Rows are points. To make a cloud, some directions were put in groups of two or more. Within a group, all points are equally far from the middle, so they leave a hole (a ring in 2 directions, a hollow ball in 3). The other directions are filled evenly. Then the cloud was stretched, turned, moved and blurred a little. How many holes are there, and how many directions does each take, smallest first?

Cloud:
-27,39,41
15,-44,-25
-41,24,-43
-2,71,-7
-34,-44,-9
37,70,1
25,69,-6
-37,-38,9
-50,-1,-45
-3,72,14
14,56,32
33,-32,-40
36,65,19
9,62,26
-33,75,1
-45,37,42
-54,-17,30
16,-28,-41
1,-47,-11
-59,-34,15
Holes: 1 (2)

Cloud, 56 rows:
-10,24,43,61,-46,53
16,104,21,27,-17,37
69,-26,43,-14,-36,16
25,-69,-9,-13,33,31
15,-5,58,-12,-50,-51
-14,6,-7,4,42,-43
-13,27,-80,14,-14,73
9,-9,-46,-19,3,-59
7,41,-71,36,27,64
-7,39,-29,28,69,53
29,-20,87,-5,-7,-31
45,79,33,-9,-53,14
-26,-52,-62,23,1,-14
16,-19,13,-56,9,38
-3,27,-10,-20,11,85
-28,-43,23,33,45,61
-6,0,-40,40,-11,93
-10,29,33,29,-55,75
-34,-67,6,4,-35,8
-40,-17,-19,48,17,86
-7,-5,-31,69,-5,-15
14,13,33,7,31,-50
-42,23,60,4,-16,-20
58,-37,-44,-20,-34,-8
19,-34,-39,8,-8,-56
4,16,41,-32,27,-46
13,23,60,-16,55,-3
11,59,5,61,-53,32
24,-28,19,-42,-69,16
-24,58,35,-6,-59,-25
-8,18,-15,-24,1,-63
11,-1,78,-40,-5,-33
-8,-58,23,45,-38,-2
68,57,35,-6,-6,-1
27,-42,-64,-29,-36,-22
-7,0,-48,44,-33,81
28,-39,15,60,15,75
20,43,64,34,-23,75
-9,56,28,-62,-38,-29
-41,4,-38,42,53,66
27,-17,-24,11,36,-43
-30,-39,-73,-17,-18,-19
47,-30,-47,9,39,30
60,-11,36,54,19,2
-39,17,58,-14,-44,-16
-15,-25,-21,73,-15,72
63,-38,-38,-14,-22,-24
-26,46,22,-32,-31,-49
10,-17,-42,-9,13,-57
18,-33,-23,57,27,-21
6,-56,45,-9,39,36
54,-69,22,32,2,-6
-53,-8,14,-32,-48,17
-9,17,5,-64,-37,40
-26,4,27,-3,-81,30
15,7,-28,-56,34,10
Holes: 2 (3, 3)

Cloud:
-7,1,-32,31,5,-18,89,13
-12,-13,-10,33,-48,21,14,-36
-32,44,47,22,55,-6,8,-19
-17,-45,-25,-51,-61,52,-19,32
65,-26,-52,3,-11,-33,8,42
-9,-15,-79,-45,-38,7,8,12
-37,23,-27,-7,29,-36,39,1
-7,25,81,10,4,-5,28,-6
-18,43,-3,23,-44,8,35,119
20,-73,60,-54,-36,-58,36,35
-38,-21,19,-59,33,-10,84,45
22,66,39,-31,64,30,4,-7
-43,-50,118,21,-36,-47,-32,6
-61,-78,-8,-20,-41,-21,30,-6
-29,-10,95,-1,6,-36,28,29
-24,48,2,-51,0,50,-14,-9
-33,-16,-29,-52,-7,-8,-39,14
-34,-41,-2,-24,-66,-38,2,-37
44,-38,65,-80,11,-56,12,30
-25,51,11,-16,-2,11,54,-39
-5,47,2,-8,-64,40,44,89
9,-37,62,3,-5,34,-7,-5
-51,-2,20,9,10,-46,4,22
-80,-68,31,-21,-49,29,-27,-33
-5,42,64,-39,20,-12,-21,40
-32,-22,-2,-71,-17,52,22,-55
-39,-8,49,-11,-24,48,69,-5
4,-43,93,10,-18,-62,7,56
-27,11,25,-72,-5,38,57,31
-11,15,61,-2,-54,64,61,-54
27,16,14,-36,5,-4,19,51
1,7,40,26,-51,13,-1,-14
-34,-14,72,-114,-7,10,52,40
23,-81,0,-2,29,-68,-8,35
40,-30,-1,-13,-20,-43,-26,23
-64,30,32,-44,73,-21,81,-7
41,-44,-9,56,-16,-22,11,7
-7,-55,82,-56,27,30,4,14
-70,-35,84,-48,-38,9,18,4
-16,11,42,-23,-31,-63,35,18
6,41,21,-19,63,1,-27,30
-103,5,28,-22,39,-13,41,-11
16,-43,-46,-55,-56,-6,-28,-17
9,-6,-26,-49,-32,18,-30,-10
-29,-42,-2,0,-45,-101,-28,42
77,-52,-24,-20,-14,-12,-21,5
5,100,52,-24,1,7,-26,65
-48,17,42,-38,18,-2,66,55
20,26,-41,39,70,-13,22,-18
-14,-53,26,-5,-48,8,48,-24
-15,-22,13,35,22,-64,34,-47
68,-27,-26,-17,-30,19,21,13
-35,-1,58,-22,27,-63,3,26
14,-37,10,-37,6,59,-43,3
36,-33,1,-21,36,-22,-28,82
-28,-35,4,44,31,-71,64,20
-32,-67,22,-24,6,-26,-9,-40
81,8,-40,19,12,-29,-2,54
16,48,-1,60,14,-26,36,-31
-38,1,30,-14,-76,29,10,48
37,-7,44,-19,104,2,68,19
15,-15,59,-23,10,21,8,23
26,29,29,-52,-14,10,-57,8
18,26,-28,-29,-3,-35,-5,-11
-31,38,106,23,32,-31,-13,11
-28,-33,-19,1,52,-18,-6,41
-7,-24,73,52,6,-8,-7,22
-26,-37,40,40,-50,12,-24,-17
-54,-3,19,-37,-70,8,-28,16
-6,10,-52,-36,-14,-20,74,46
-6,-37,-19,-40,-66,9,-3,-5
11,29,-45,-18,26,-1,-11,43
9,-1,-86,-23,11,-42,18,67
-9,39,-4,-57,-5,26,-54,49
-15,-49,6,46,-11,-45,-4,69
3,-10,-41,18,6,-24,-14,-29
32,-9,37,-10,79,-39,31,45
27,-76,13,-1,0,-50,13,30
24,-18,15,-90,-2,87,28,46
Holes: 0

Cloud:
16,-45,-41,-12,18,-8,32,50,15
-16,-31,-11,36,-7,92,29,-6,-45
26,-7,39,-41,55,44,41,15,-32
19,43,16,-4,7,86,28,-24,-79
-4,51,-3,-17,-12,48,50,-70,5
18,89,-8,70,41,36,22,14,-23
20,64,66,-25,51,-9,44,34,48
-59,-35,1,-10,19,20,30,19,71
-15,29,-60,7,3,49,20,-39,1
56,0,35,-62,16,8,0,-61,-35
-18,-45,59,-74,11,-11,2,-64,41
13,36,-29,-6,-23,74,62,-26,-10
-25,83,48,-7,23,-34,38,-1,10
-19,36,-24,89,-9,45,-20,54,-20
-10,48,49,-31,102,27,33,24,10
66,53,41,24,-17,-9,5,28,-1
81,39,3,-12,-7,52,-24,0,8
-57,-69,11,-24,28,54,12,26,-11
-27,58,48,19,26,-21,44,-9,-56
-12,-21,-16,17,-39,22,-10,-84,0
-12,-67,74,15,12,37,27,4,-1
34,-11,-13,-13,7,-44,-12,21,-23
45,69,3,-51,32,20,62,-10,-29
29,77,-27,32,8,89,6,10,-24
-12,14,64,11,-66,25,-1,-6,-33
-28,-51,61,19,40,67,33,-8,-1
-54,-43,69,-42,46,-23,63,-42,5
-41,-33,11,13,-20,77,39,25,10
2,87,41,6,-29,36,24,-32,-47
-34,-6,20,97,-11,16,7,53,28
-18,9,29,-4,-11,-87,61,33,59
-30,80,13,-6,-9,22,59,42,-15
59,65,20,60,13,-16,32,41,25
8,24,-63,-37,-7,-29,46,-20,10
47,2,-49,17,3,-6,67,2,15
15,1,9,-6,59,-71,42,45,57
-40,-16,52,-9,64,93,-6,12,-28
25,18,1,-3,-9,-77,20,37,59
18,40,18,24,-46,-43,7,2,-32
-1,24,-60,32,15,11,-33,-32,7
-2,-32,17,26,-11,12,-46,-56,40
-38,-19,80,17,6,66,47,-1,-17
-18,-81,17,-26,-41,56,-8,-50,-13
24,-28,62,-36,42,-25,-41,30,18
-45,-65,37,25,11,-14,-23,-34,5
68,-4,-10,-38,47,30,-3,-1,-8
18,-31,-17,41,39,52,37,15,-37
52,23,-48,76,-8,18,-10,35,-22
-7,-4,-5,4,-11,-53,-6,-9,-41
13,-38,8,40,0,-26,6,-33,46
-18,-4,55,34,-13,54,-10,24,58
32,-26,7,22,-35,-7,56,-41,27
9,3,-57,56,-15,-18,41,36,-21
5,-9,64,22,22,37,27,6,-71
-5,56,63,-39,-13,-55,31,-47,12
-59,-27,85,-93,8,-24,11,-13,7
-8,51,10,-31,38,-30,57,-4,-63
-38,14,36,-10,72,59,19,-43,23
-27,-66,71,17,17,34,-16,-5,59
-30,16,31,-47,52,26,86,-20,-16
-18,-42,-15,-79,24,-24,5,-18,19
5,-30,2,4,67,43,6,-40,-44
29,18,14,-27,-5,-39,41,79,-4
14,53,33,-52,19,32,-10,-33,-58
-24,-6,59,-17,54,-26,9,81,-14
26,26,44,-46,55,-5,88,-4,-34
8,-3,-20,46,-48,42,-45,-5,-36
45,71,62,-16,-15,27,33,-21,11
10,52,72,-61,7,-35,47,44,7
-13,-14,-28,-7,4,-17,-14,87,43
1,7,19,-7,-37,62,55,7,27
-84,5,47,-23,56,15,16,12,-29
-73,12,-11,46,-28,-5,46,29,-30
-46,20,66,-30,74,49,28,-8,23
0,-16,33,23,4,98,-11,32,-40
40,-33,19,17,47,-50,-5,-4,47
13,-25,59,7,41,-54,29,78,25
36,65,-13,-27,2,-19,-7,14,40
2,-35,34,-68,-49,-11,-20,-4,22
-10,-32,-5,44,-55,64,12,-25,-58
-27,-53,47,30,23,59,23,61,-8
-59,-31,55,-54,50,15,-3,-17,57
-34,-53,57,72,28,27,-8,15,-7
-41,-30,-30,84,13,25,-7,24,-23
-74,-22,-42,10,-35,12,44,33,-14
58,20,6,28,-56,-33,24,21,0
-19,47,60,7,57,-3,86,36,19
-29,46,23,60,27,51,60,44,8
-34,36,-24,41,-47,58,27,33,-16
26,-49,9,-4,13,32,31,57,32
3,54,30,24,-14,-5,58,88,-11
31,47,19,41,-29,89,-11,-15,-30
-14,13,99,-34,-27,-35,42,-17,38
-42,35,82,3,-14,-36,58,7,33
-43,-9,14,28,16,80,38,-23,16
-81,-24,-1,-17,-49,-18,-7,15,8
69,27,-24,21,16,89,13,11,-15
-76,-57,23,17,-18,-2,46,-7,40
-5,42,-28,-34,0,30,69,-43,10
2,2,-83,16,-33,-1,5,-4,-16
25,-33,54,1,25,-55,48,2,-11
-5,62,52,17,5,-1,94,55,-1
43,29,-21,14,-33,3,69,-64,3
25,46,19,-45,7,-38,16,-28,-61
-42,51,74,34,70,-4,16,47,-14
33,3,-15,-21,5,69,31,29,-30
-65,-3,71,5,43,15,2,-39,-33
-38,-67,28,-2,-28,31,76,17,0
Holes: 1 (8)

Cloud:
34,-17,39,-37,79,-83,-26,10,-38
-14,7,39,54,0,28,65,35,20
16,-65,-33,20,-44,-6,-48,-39,-49
59,-11,36,14,68,-46,-42,-23,-5
61,-7,67,41,10,3,16,-22,52
34,-82,-32,32,-14,-16,-24,-20,45
-25,-23,-19,38,27,-21,-41,41,43
44,-28,-35,-16,30,-43,50,-43,24
-29,28,-26,-50,-19,-27,28,-23,14
38,-84,-7,49,-82,2,12,23,26
66,-65,19,-1,-36,17,66,21,-36
-4,-29,4,73,5,45,49,62,15
-25,30,11,35,21,14,30,-17,-24
68,-51,30,4,15,-117,8,-3,-31
-3,-72,23,-13,-3,42,-37,-16,45
43,-76,-27,18,41,-57,7,9,-31
83,-52,13,50,-25,34,-36,-2,9
69,-29,-19,-13,-3,43,76,-7,-49
-19,26,28,-52,19,-53,33,-22,-48
20,-84,-36,-19,-23,-25,-58,-15,-28
-24,-89,26,-24,-15,-77,-51,32,-29
63,-9,-6,-35,-12,60,37,-66,-15
-8,-90,8,-4,-55,-18,-27,36,58
13,55,-37,7,28,68,-22,1,28
-5,-95,-34,2,-54,20,44,16,-1
4,-31,19,-20,-18,50,-34,-35,-21
-14,-95,3,-23,-48,-47,9,19,6
-2,14,-16,-68,24,-44,-21,3,-12
20,10,-20,-6,-8,-66,1,45,0
-53,-36,36,-20,18,-39,-18,-69,41
21,-30,-19,-77,2,32,-19,-41,-37
52,-48,78,-6,18,5,43,-55,-28
-13,31,0,-5,-62,43,9,-12,20
-16,63,-24,-19,31,7,2,-51,-4
39,-21,13,-9,91,-28,11,-66,12
-30,-48,-50,6,-22,-17,-46,2,-63
75,20,-26,10,47,65,1,-30,-32
63,-77,-31,21,26,7,-23,-20,-55
-17,-14,-13,22,-2,-60,-27,44,27
53,0,30,31,37,35,24,-10,-49
17,-5,20,44,11,-22,-59,33,-24
41,-10,-32,-19,-66,-40,-21,-67,-17
76,-7,-26,-7,12,-31,9,23,27
-2,58,-30,-4,-15,0,-18,-17,17
-14,-45,22,-24,-5,24,53,-73,-9
12,43,-43,25,14,-23,63,-31,-21
55,-27,31,12,40,-59,-3,-17,37
-1,44,-65,13,-6,-39,-11,-5,16
-38,-85,45,-10,10,-19,-42,38,-44
18,-80,3,-7,-67,-19,-65,46,2
-19,22,-46,24,1,7,-45,5,38
29,-51,-12,61,-40,-14,55,-18,34
-13,-58,-52,-32,-19,-8,-42,29,-48
14,30,30,-28,43,-3,53,-1,-38
-3,-50,-24,-71,-4,14,10,-21,-75
31,-31,-40,-13,58,3,28,40,10
17,11,50,33,38,12,30,-5,-43
28,-9,48,53,46,39,26,-12,-12
29,-59,-26,49,32,-6,-29,-75,16
54,-105,8,-13,28,-14,-22,-16,-55
19,-15,-27,0,-85,-36,-14,-47,-34
36,-107,21,-13,14,6,-3,6,25
-16,-37,70,-17,-19,7,-39,-7,58
36,-46,19,43,18,-46,22,32,-77
-8,-14,-20,-28,-24,-43,19,67,-28
58,-72,48,42,25,37,13,40,-39
10,13,-8,0,24,47,26,32,-64
-49,14,-43,-48,18,15,18,-89,21
-42,-49,-1,18,77,-12,-12,28,-16
25,-75,-55,-3,-5,40,-35,-34,-22
82,-41,31,-29,37,-17,-23,-60,-18
-23,-58,44,-50,-1,-15,28,-44,-58
81,-55,28,-47,19,-60,27,-16,-32
-4,-91,-53,-8,-32,-11,2,-18,-69
56,-10,10,-6,-84,17,-1,-38,3
12,-55,53,11,14,-53,9,87,-61
-12,-78,-32,14,-52,-14,-42,8,36
6,18,38,52,19,-56,24,-25,-27
-30,-66,1,-65,15,-31,13,-35,-66
27,-2,-47,-5,44,-31,-46,29,-12
34,-70,10,-15,-20,-62,-6,-39,30
-28,-33,70,-30,7,-3,25,47,-49
11,-19,32,-33,-62,-26,19,-39,10
-12,-12,-5,-71,4,12,16,-62,-57
-35,-28,-28,36,-67,9,-34,12,66
63,-90,27,9,-31,-76,29,10,-52
-28,-11,-34,0,-28,22,-5,-57,-63
43,-70,21,-16,-48,28,60,2,-38
-30,9,-20,-17,-76,34,55,-1,32
Holes: 2 (2, 4)
